Rows are points. The points of each table are mixes of a few directions, plus a little noise. How many directions does each table use, and how many do they share? Where both have some left over, give the other angles between the two spaces (their principal angles), to ten degrees, smallest first.

First (4 x 2)
[[-42 -17]
 [ 61  25]
 [ 34  14]
 [-52 -21]]
Second (5 x 2)
[[  5 -15]
 [ 21 -51]
 [-35  87]
 [ 13 -32]
 [ -5  10]]
Directions: first 1, second 1, shared 0; angles 90

First (9 x 6)
[[   7  -22  -13   11  -49   -5]
 [  -1    9    4   31   -2    7]
 [   1   21  -10  -10   48  -22]
 [   1  -29   -3 -100    9  -10]
 [  -3   47  -12  -44  121  -40]
 [   6  -13   -8   70  -70    9]
 [   1  -21    5   24  -56   19]
 [  -5   20   15   48    6   19]
 [  -5  -13   21  -30   -7   25]]
Second (9 x 6)
[[ 29  22  21  63  22 -51]
 [ 40   0 -14  62  18 -23]
 [-51  30  70 -51 -10 -25]
 [ -6 -18 -27 -28  -9  33]
 [-33  11  36 -45 -10  -3]
 [ 35 -36 -73  25   2  39]
 [ -1 -29 -41 -27  -9  48]
 [ 13  23  32  43  12 -48]
 [-24  -3   1 -44 -11  21]]
Directions: first 3, second 2, shared 0; angles 30, 70

First (8 x 11)
[[-49 -15  15  19  27  63  20 -30 -37 -82 -31]
 [-16 -22  27 -60   9 -13 -39  12   0  25  29]
 [ 41  40 -37  41 -22 -27  22  -8  13  13 -18]
 [-38  54  -3  54 -25 -22 -45  -6 -18 -90  -4]
 [ 26  19   8 -39  13  16  19 -51 -19  15 -35]
 [ 53 -13   6  36  27 -14 -38  27  39  25 -23]
 [ -8 -37  52 -39  -3  20   7  34   3  40  48]
 [ -5 -24 -75 -11 -23 -26  56  18  18  54  32]]
Second (10 x 11)
[[ 12  -6  -5 -17  57 -16  22  16  -4 -37  23]
 [  4  22   0   9 -37  19 -12   1   2  19  -2]
 [ 14  31 -14 -12 -18  27  -7  30 -13   6  -6]
 [ 55  74 -28 -33  27  32  11  75 -19 -31  40]
 [-51 -41  32  52 -88 -13 -26 -81  28  62 -38]
 [ -9 -66   7 -19 121 -61  43 -11   3 -65  28]
 [-14   0  -8  -1 -32  24 -17   3 -13  17 -38]
 [ 19  18   0  -4  15  -2  10  13   2 -13  27]
 [-56 -79   8   9  -1 -21 -11 -47  -3  12 -63]
 [ 23  47   7  16 -48  16  -8  -2  12  24  31]]
Directions: first 6, second 3, shared 0; angles 30, 80, 90

First (9 x 18)
[[-37   7 -39  25 -40   4   7 -13  35   7  -9 -33 -40  16  16 -15 -26 -15]
 [ 32 -10  83 -31  16  33  19 -10  -7  18 -32  50  42  31 -36  19  18 -19]
 [-28  20 -10 -39 -21  -9 -30  10  29  12 -13 -12 -35  35  21  31 -14 -49]
 [-36  -3 -34  15 -14   9  13  -4  22  17 -41  -6  -6  16  13 -23  -5  -1]
 [ 65 -23  41  29   7 -29  -6  -7  -9 -41 100   3   7 -45 -22  13 -22  17]
 [ 27 -71  12  67  42  13  60  -9  -5   9 -37  59  91 -28 -25 -64  15  71]
 [-18  50 -36   8  -2  31  15  -8 -63  -9 -10 -45 -22 -24  -1 -23  37  38]
 [ 20  -1   5 -43  30 -44 -49  33 -10 -14  36  13   5 -15  15  39   4 -12]
 [-24  31 -23 -29 -19 -10 -29   9   7   0   6 -29 -42  14  21  23  -7 -30]]
Second (9 x 18)
[[  -4   -1   46   -2  -31   41   28  -28   32   22  -34   13   -4   47
   -23    5  -13  -35]
 [ 121  -63   51  -52  -61  -45   82  -12    1 -108  116  -83   23  -33
     8  -77  -15   52]
 [ -41   26  -40   35  -21   -4  -29   -7   22   12   15  -20  -51    1
     9   19  -27  -24]
 [ -19   -3  -46   22    9  -27  -23   13    6   -4   18   -8  -12  -23
    20   -1  -12   10]
 [ -29  -52  -39   43   23  -21   -1   14   46   29  -42   43   36    0
    18  -22  -16   11]
 [  -4   -3    6   -9   25    8   -3    8  -13   15  -31   28   25    2
    -4    4   18    6]
 [   1   12   14  -12   10   13   -2    1  -15    7  -14    9    5    5
    -8    9   13   -3]
 [ -20   47    3  -15   30   21  -33    9  -44   20  -23   16  -10    0
   -11   39   33   -9]
 [ -10   36    4  -14   13   15  -21    3  -32    9   -6    1  -14    0
    -8   26   20   -8]]
Directions: first 5, second 4, shared 3; angles 50
